Rows are points. The points of each table are mixes of a few directions, plus a little noise. How many directions does each table use, and how many do they share? Where both have some left over, give the other angles between the two spaces (their principal angles), to ten degrees, smallest first.

First (4 x 2)
-17  42
1  -3
-8  20
23  -60
Second (5 x 2)
-33  -29
-26  -23
50  45
18  15
-9  -8
Directions: first 1, second 1, shared 0; angles 70

First (4 x 3)
-4  4  15
-26  25  58
45  -41  -60
-15  14  -13
Second (5 x 3)
-14  -20  -8
-39  -55  -23
42  58  24
-20  -28  -12
32  46  19
Directions: first 2, second 1, shared 0; angles 70

First (7 x 4)
34  34  -1  11
15  30  -16  15
3  -6  9  -5
-38  -50  14  -21
3  -26  30  -18
3  12  -10  7
-21  5  -27  11
Second (8 x 4)
3  -11  4  5
-9  10  -2  -3
-38  -27  26  15
15  9  -9  -6
-47  43  -5  -15
60  -32  -5  9
25  -10  -4  2
-7  18  -6  -7
Directions: first 2, second 2, shared 0; angles 40, 60

First (6 x 4)
5  0  8  16
8  -16  8  -12
6  -7  7  1
-38  60  -45  19
7  -17  6  -17
13  -20  15  -7
Second (6 x 4)
-19  25  -21  7
21  -1  21  5
-32  30  -43  -26
5  -27  7  -17
19  -5  22  12
5  -21  15  18
Directions: first 2, second 3, shared 2

First (8 x 6)
-23  6  17  -1  -31  -14
-21  -28  -16  -14  15  -21
-9  15  13  -16  -31  -8
16  -16  -36  -19  22  13
23  -20  -32  6  41  19
18  23  37  20  25  -4
1  12  7  18  -29  16
-3  7  11  6  -12  0
Second (8 x 6)
-19  -6  5  -2  17  -22
-19  -1  -10  1  11  -9
-35  8  0  -3  11  -25
54  7  -19  7  -38  60
10  14  1  0  -20  13
34  8  19  -2  -25  19
-20  -17  -2  -1  28  -23
-4  -11  6  -1  15  -13
Directions: first 4, second 3, shared 2; angles 60

First (8 x 8)
0  10  21  -11  -11  -25  20  -5
11  18  16  1  -12  1  39  -15
0  -13  -1  -20  -20  -24  13  2
18  6  11  19  6  19  17  27
-6  1  -44  18  -15  29  -46  13
-9  -16  -2  14  60  23  -39  -2
-14  13  -2  -7  -15  -20  -19  -8
1  -19  1  -14  7  -5  15  -12
Second (8 x 8)
-29  6  19  14  57  24  -11  6
9  -6  15  -13  -38  -17  -1  -11
13  -13  -35  0  7  12  -26  -36
25  -13  4  -13  -48  -18  -6  -16
-23  20  -17  -4  2  -3  22  -3
23  22  15  13  -1  -1  13  -1
-11  -16  4  -10  -13  -9  6  29
-6  -2  -6  12  33  12  5  34
Directions: first 5, second 5, shared 3; angles 50, 90

First (10 x 9)
1  29  7  1  4  5  -22  -9  -44
-5  10  -21  9  15  14  10  6  0
-1  -22  8  -8  -15  -14  -2  0  20
16  5  10  12  18  19  35  4  7
-1  10  0  -3  -1  -4  -12  -4  -13
0  3  -15  -3  4  -8  4  0  13
-3  -11  -10  -5  -4  -10  2  2  21
-21  -37  4  -3  -25  0  -17  8  10
7  5  -5  -4  4  -10  7  -3  12
6  9  21  4  1  8  -5  -4  -25
Second (10 x 9)
6  -10  3  5  5  7  23  5  19
0  3  1  5  5  9  4  2  -5
-2  1  -2  3  2  5  0  2  -4
9  -4  8  -3  0  -6  11  -2  13
1  5  2  3  3  5  -1  0  -9
7  7  9  5  7  10  8  0  -9
-4  9  -2  -34  -30  -59  -60  -22  -11
-12  -19  -18  2  -1  4  8  10  24
-4  -1  -4  3  2  6  0  3  -1
-1  8  2  10  9  19  6  3  -15
Directions: first 4, second 3, shared 3

First (10 x 11)
-33  -12  37  35  34  7  -1  -6  32  -19  22
-11  -4  12  11  11  2  0  -2  11  -6  7
-4  -1  4  4  4  1  0  -1  4  -2  3
29  11  -32  -31  -30  -7  1  6  -28  16  -20
15  6  -17  -16  -16  -3  0  3  -15  8  -10
24  9  -27  -26  -26  -6  1  5  -24  14  -17
26  9  -28  -27  -27  -6  1  5  -25  14  -18
-54  -20  60  57  56  12  -2  -10  53  -30  37
22  8  -25  -23  -23  -5  1  4  -22  12  -15
-14  -5  16  15  15  4  0  -3  14  -8  10
Second (11 x 11)
12  31  -2  -12  -10  24  -25  7  24  33  -6
-16  -48  -13  -9  10  21  6  4  7  -51  24
16  29  26  17  -1  -26  -11  -22  -15  19  -24
-32  -41  -36  -21  7  47  5  22  30  -31  14
15  14  18  5  4  14  -33  -23  15  6  -23
-35  5  -13  8  3  -9  10  7  -12  -12  -18
-24  -33  -21  -6  2  -5  31  21  -15  -34  32
31  35  21  3  -12  -21  -8  -5  -12  30  7
-9  -20  -3  11  6  -32  34  -1  -23  -3  -4
13  -14  -3  -2  3  -1  15  0  10  26  -6
28  42  26  4  -12  -12  -25  -11  -8  17  3
Directions: first 1, second 5, shared 0; angles 60

First (11 x 12)
-27  27  35  -12  0  56  -4  -2  -25  16  41  -13
3  -1  12  -10  -40  -23  1  13  -22  -1  5  26
7  -7  -9  -4  -11  -24  4  6  -3  -2  -12  16
18  -13  -22  22  36  -8  -7  -10  39  -19  -20  -26
-7  -10  -3  2  -18  -14  15  -6  -6  19  -7  17
-2  -2  11  -5  -36  -16  6  6  -19  7  6  22
-3  15  -10  -29  13  2  -4  15  -17  -5  -8  13
6  7  25  -11  -44  -14  -9  21  -27  -12  19  19
14  -2  16  40  31  33  -23  -16  43  -28  21  -60
6  -21  -23  37  43  6  5  -30  51  4  -19  -35
-16  6  -30  -30  26  1  15  1  -13  22  -26  22
Second (8 x 12)
13  13  42  10  13  -26  12  -22  -13  -22  49  -36
7  27  -3  -39  -16  -2  -6  10  -6  7  2  -20
-3  -3  3  7  -23  1  -34  53  -15  33  -12  -4
-3  -12  -16  5  34  9  30  -45  24  -29  -15  31
0  3  15  4  -27  -9  -6  5  -18  6  32  -29
10  10  0  -14  33  -4  19  -26  15  -24  -7  8
-12  -17  -30  2  3  19  11  -19  17  -4  -23  32
-13  -22  -11  24  -18  10  -27  44  -5  32  -24  18
Directions: first 4, second 4, shared 0; angles 30, 50, 60, 80

First (9 x 14)
22  -9  12  36  3  9  -13  20  16  19  14  13  -15  -15
8  -3  5  15  2  4  -5  8  6  8  5  6  -6  -6
10  -4  5  17  2  5  -6  9  7  9  6  6  -7  -7
4  -2  2  7  1  2  -3  4  3  4  2  3  -3  -3
-18  7  -10  -29  -2  -7  11  -16  -13  -16  -11  -11  12  12
-32  12  -18  -53  -4  -13  20  -29  -23  -29  -20  -20  22  21
30  -12  17  50  4  13  -18  27  22  26  18  19  -20  -20
-36  14  -20  -60  -5  -15  22  -33  -26  -32  -22  -23  24  24
11  -4  6  18  1  4  -6  10  8  10  7  7  -8  -7
Second (8 x 14)
17  4  -7  -8  -14  15  -21  0  -17  -13  -5  11  -17  10
6  22  -7  -16  -2  26  19  25  -9  0  -1  19  -21  9
0  -19  23  0  45  -21  13  -3  23  21  -13  -26  23  8
-7  -37  17  -8  21  4  20  7  5  -6  31  -7  27  -5
-8  -12  -35  12  -27  -2  16  -19  -30  42  -2  1  -21  -9
4  13  9  -3  -4  -6  -19  1  10  -18  -3  11  4  2
-3  -1  16  9  23  8  -3  8  21  -26  2  -37  16  -4
-8  30  -17  12  -42  -23  -26  -19  -1  1  -10  28  -12  -11
Directions: first 1, second 6, shared 0; angles 90

First (9 x 18)
11  12  -8  2  -1  -6  -3  -6  5  6  -15  15  -4  9  -20  -16  19  3
-10  -13  13  -1  -3  10  4  10  -9  -9  18  -16  -3  -11  28  24  -27  -4
19  22  -23  2  3  -17  -6  -17  15  16  -32  30  5  19  -49  -42  48  7
6  1  32  7  -26  29  5  21  -24  -16  17  6  -51  -7  48  47  -45  -9
20  21  6  7  -19  8  -1  2  -6  0  -14  31  -39  13  -4  1  6  -1
11  7  20  6  -20  19  2  13  -16  -9  5  14  -42  0  25  27  -23  -5
-12  -12  -6  -5  13  -7  1  -3  6  1  7  -19  26  -8  0  -3  0  1
-20  -17  -22  -10  29  -23  -2  -14  18  8  3  -29  60  -8  -22  -26  19  6
-22  -20  -13  -8  24  -14  0  -7  11  2  10  -30  49  -10  -6  -10  5  4
Second (10 x 18)
3  25  -30  -3  0  0  -18  -8  -6  45  -26  19  -24  -9  -23  -18  12  -1
1  14  -17  -2  0  0  -11  -4  -4  27  -14  10  -15  -6  -11  -9  5  -1
-9  -25  29  2  -2  6  15  12  -1  -38  29  -23  14  0  33  28  -25  -2
20  7  -7  6  6  -24  6  -16  26  -18  -20  21  29  32  -45  -40  53  9
-2  -8  10  1  0  1  6  3  1  -14  9  -7  7  2  9  7  -6  0
-20  7  -10  -8  -7  26  -18  13  -32  46  6  -13  -46  -40  37  33  -52  -11
2  -6  7  2  1  -3  6  0  5  -15  5  -3  11  6  1  0  4  2
8  29  -34  -3  1  -5  -19  -12  -2  47  -33  24  -21  -3  -34  -28  24  1
-6  -26  31  3  -1  2  17  10  3  -45  29  -21  21  5  29  24  -18  -1
2  -16  19  4  1  -6  14  1  10  -37  14  -8  23  14  6  4  4  2
Directions: first 2, second 2, shared 1; angles 70

First (8 x 20)
21  -16  2  -2  -5  8  -10  12  -20  -22  33  -7  -22  34  15  -7  -16  -29  -33  -15
-24  31  -47  -2  4  -13  8  -13  31  7  -14  31  3  -31  -40  23  33  8  32  29
-6  17  -30  -14  -14  -15  -9  12  35  -2  2  2  -1  -6  -11  16  -11  -23  0  12
0  2  37  1  -8  9  2  4  -4  4  -8  -9  16  -5  29  -8  -14  11  -5  6
2  13  29  13  0  33  12  -11  -41  -23  25  29  -7  7  26  -8  24  10  -15  29
36  -25  0  -11  2  14  -1  -23  -19  -7  15  -10  -2  24  8  -12  -8  -17  1  -36
-8  -2  -35  -8  -3  -28  -13  20  34  8  -7  -14  -7  -1  -25  13  -16  -19  0  -10
-21  -20  44  25  22  -8  10  0  -16  36  -46  -21  19  -22  -2  -16  7  60  20  -16
Second (10 x 20)
35  -10  12  -3  13  -11  -11  3  -12  6  7  -13  -6  19  28  -4  -11  -18  -41  -20
18  24  -16  -2  11  -3  4  -30  -7  -4  5  24  -10  -29  -21  12  24  27  0  29
-43  -44  22  35  9  9  5  31  -37  -3  -3  -20  -17  31  -14  -26  5  16  9  -34
1  21  -6  -12  -11  0  -4  -1  23  6  -7  1  19  15  36  4  6  -47  -2  -2
15  27  -55  -18  -9  -10  -12  -10  19  -19  23  15  -21  4  -22  19  10  -39  -8  13
29  -25  13  5  26  -9  2  4  -19  6  13  8  -13  -11  -6  4  -14  37  -31  1
-1  35  -13  -8  -1  5  11  -24  17  4  -8  32  16  -27  0  15  24  7  17  35
-14  -7  -29  -2  3  -1  7  19  21  -6  17  30  -4  3  -14  17  -2  -12  0  14
-30  -25  54  19  -7  15  7  4  -24  8  -28  -36  14  -11  -4  -28  -14  52  33  -17
-12  3  18  -13  -33  5  -10  5  19  1  -19  -41  21  7  18  -13  -29  -22  23  -19
Directions: first 5, second 6, shared 3; angles 60, 70

First (8 x 24)
-29  -7  11  11  6  -17  -3  4  -1  10  2  -2  20  6  -16  -7  5  0  -11  11  -11  -10  10  13
29  8  -6  -29  -6  12  8  -10  -31  -14  2  7  -10  -6  -16  28  29  -17  30  -33  -17  8  15  -32
34  3  -13  -19  -2  12  10  -18  -26  -12  1  5  -22  -21  -17  20  13  -9  33  -22  -21  9  12  -31
60  10  -29  -9  -9  35  5  -12  17  -17  -5  1  -53  -24  42  0  -33  12  16  -7  27  22  -31  -20
-22  0  11  5  0  -8  -6  12  8  6  0  -1  18  16  5  -5  4  -1  -16  6  8  -7  -1  15
-8  0  3  2  0  -3  -3  5  4  2  0  0  6  6  3  -3  0  1  -7  3  5  -2  -2  6
-19  -11  -2  31  9  -9  -5  1  28  14  -2  -7  -3  -7  10  -29  -35  20  -22  35  10  -5  -14  24
-47  -3  24  8  3  -22  -8  18  1  12  2  -1  42  29  -11  -4  19  -6  -24  7  -2  -16  11  23
Second (11 x 24)
-10  -15  19  -20  13  -36  0  13  -7  27  -4  16  34  -1  -9  4  28  -19  -18  12  -3  -24  30  13
-35  5  28  1  -9  -11  7  19  3  11  4  0  29  9  -19  2  17  -11  -19  -9  3  -4  -6  14
16  21  -5  7  -19  33  9  -2  8  -21  -1  -10  -34  -12  -1  3  -14  4  20  -23  1  30  -35  -20
-11  9  17  9  1  -6  -5  28  19  10  -16  -1  -2  4  -3  -9  11  -11  3  3  -9  13  -12  -2
-56  -7  32  8  8  -35  -12  28  6  23  -3  2  53  33  -12  -8  27  -11  -31  16  -3  -21  18  31
40  3  -31  -10  5  23  -10  -23  -19  -24  -2  -1  -30  4  18  11  -3  7  33  -9  -8  9  11  -27
-9  -1  -15  15  2  9  -10  -14  -3  -14  6  -10  -2  17  9  -6  -17  17  -2  6  3  -2  0  6
-10  -8  8  -10  5  -17  0  2  -7  11  3  7  22  2  -6  3  12  -6  -12  5  1  -15  15  10
-12  1  4  -7  -10  5  10  -10  -13  -6  15  -2  15  3  -11  11  0  1  -10  -15  8  -7  -1  6
56  -13  -35  -11  2  16  19  -39  -4  -4  10  5  -41  -52  13  1  -42  18  7  6  14  -2  -6  -12
28  8  -22  16  5  21  -12  -3  15  -12  -15  -6  -44  -7  21  -13  -20  10  28  8  -8  23  -15  -20
Directions: first 3, second 5, shared 2; angles 70
